Every row gives one point. Each copy is the shape, with its points in the same order, turned, moved and blurred by noise. Some copies are also mirrored. Which?

Shape (9 x 3):
[[ 41 -10  16]
 [ -7  10  16]
 [ 33 -40 -29]
 [-34  20  10]
 [  5  12 -24]
 [-14  26   8]
 [-32  28 -33]
 [-31  53  17]
 [-11 -15 -47]]
Copy 1 (9 x 3):
[[ 44  33 -22]
 [  1  18   8]
 [ 38 -12 -53]
 [-21   8  22]
 [-11  11 -29]
 [-14  25   8]
 [-48  -1 -13]
 [-41  37  29]
 [-12 -24 -38]]
Copy 1 is: only turned
Copy 2 (9 x 3):
[[ 24  25   6]
 [ -8  -9  18]
 [ 54 -14 -31]
 [-27 -35  22]
 [ -6 -16 -23]
 [-26 -16  10]
 [-29 -43 -22]
 [-60 -16  21]
 [ 16 -45 -30]]
Copy 2 is: only turned

Shape (8 x 3):
[[ 21  33   4]
 [ 23  21   5]
 [  0 -10 -15]
 [ 15 -51 -15]
 [  3  16  19]
 [-21  21 -25]
 [-32  25  44]
 [-22  16  20]]
Copy 1 (8 x 3):
[[ 16  26 -10]
 [ 10  21 -18]
 [-20  -1   4]
 [-52 -25 -19]
 [ 19   2 -10]
 [ -5  17  30]
 [ 46 -23  12]
 [ 22 -13  17]]
Copy 1 is: only turned
Copy 2 (8 x 3):
[[-11  36 -19]
 [ -4  25 -19]
 [ 10   1  11]
 [ 54  -9  15]
 [ -9   6 -30]
 [-27   3  24]
 [-36 -29 -43]
 [-26 -16 -22]]
Copy 2 is: mirrored
Copy 3 (8 x 3):
[[  0  44  15]
 [  9  37  13]
 [ -1  -1 -13]
 [ 28 -26 -26]
 [ -4  19  23]
 [-36  10  -7]
 [-30   0  60]
 [-22   3  30]]
Copy 3 is: only turned
Copy 4 (8 x 3):
[[  9   2  35]
 [  5  -9  30]
 [  0 -21  -7]
 [-14 -54 -14]
 [-16   7  23]
 [ 29  14 -13]
 [-30  46  12]
 [-14  25   2]]
Copy 4 is: only turned

Shape (7 x 4):
[[ -1 -10  -8 -10]
 [ 15 -37 -38   3]
 [ 21   5  25  33]
 [-11  10  13   5]
 [  7 -21  51  27]
 [-31  11   7 -12]
 [-55  20 -18  27]]
Copy 1 (7 x 4):
[[ 18  28   5   4]
 [ 31  60  30   0]
 [  0  -6  35 -34]
 [ -5   6   6  -4]
 [ 10 -26  55  -4]
 [ -9   7 -14  16]
 [-54  35  -3  13]]
Copy 1 is: only turned
Copy 2 (7 x 4):
[[ -3 -12 -10   1]
 [-22 -49 -29  18]
 [ 17 -29  21 -28]
 [  2   4   6 -14]
 [ 18 -22   2 -54]
 [ -5  28   6  -3]
 [-51  21  37   4]]
Copy 2 is: only turned

Shape (12 x 6):
[[-34  42  21  22 -12  37]
 [-33  24  26  28   6  52]
 [ -4  -6  -3 -15 -13  34]
 [  6 -25  12 -28 -13   9]
 [  5  18 -11  -4  45 -16]
 [-23  -5   9 -12 -15  18]
 [  9 -14 -22 -26 -10  27]
 [-19  14  -4  24  43  -1]
 [-15 -42 -23 -35 -25  17]
 [ 15 -19  -8   3   5   4]
 [  6  25 -16  30  15 -29]
 [  5 -36 -10  -6 -35  13]]
Copy 1 (12 x 6):
[[-46 -11  37  18 -41  -6]
 [-60  -2  32  26 -20   1]
 [ -8 -16  35 -11  11   5]
 [  9  -2  35 -24  29 -13]
 [ 18 -16 -18  33   8 -20]
 [-17 -15  29 -19   5 -14]
 [  6 -28  27 -12  20  18]
 [-18  -7 -28  34  -1 -18]
 [  0 -33  22 -50  32   6]
 [  9   4   2 -10  20   4]
 [ 16   6 -30  14 -27 -14]
 [  1   0  20 -50  20  11]]
Copy 1 is: mirrored
Copy 2 (12 x 6):
[[ -3  -4  36  -2 -37  39]
 [ -1 -14  52  -2 -34  21]
 [ 10 -42  -2 -12 -19   3]
 [ 26 -27 -16 -30  -6 -20]
 [  7  13   7  22  38  -2]
 [ 12 -19  -2  -6 -28 -11]
 [ 13 -40 -20  -6  -1  -2]
 [-17  10  32  22  14 -11]
 [ 22 -36 -39   7 -24 -35]
 [ -2 -16 -10 -12  13 -19]
 [-25  30  -5   2  28   3]
 [ -1 -30 -31 -25 -20 -21]]
Copy 2 is: mirrored
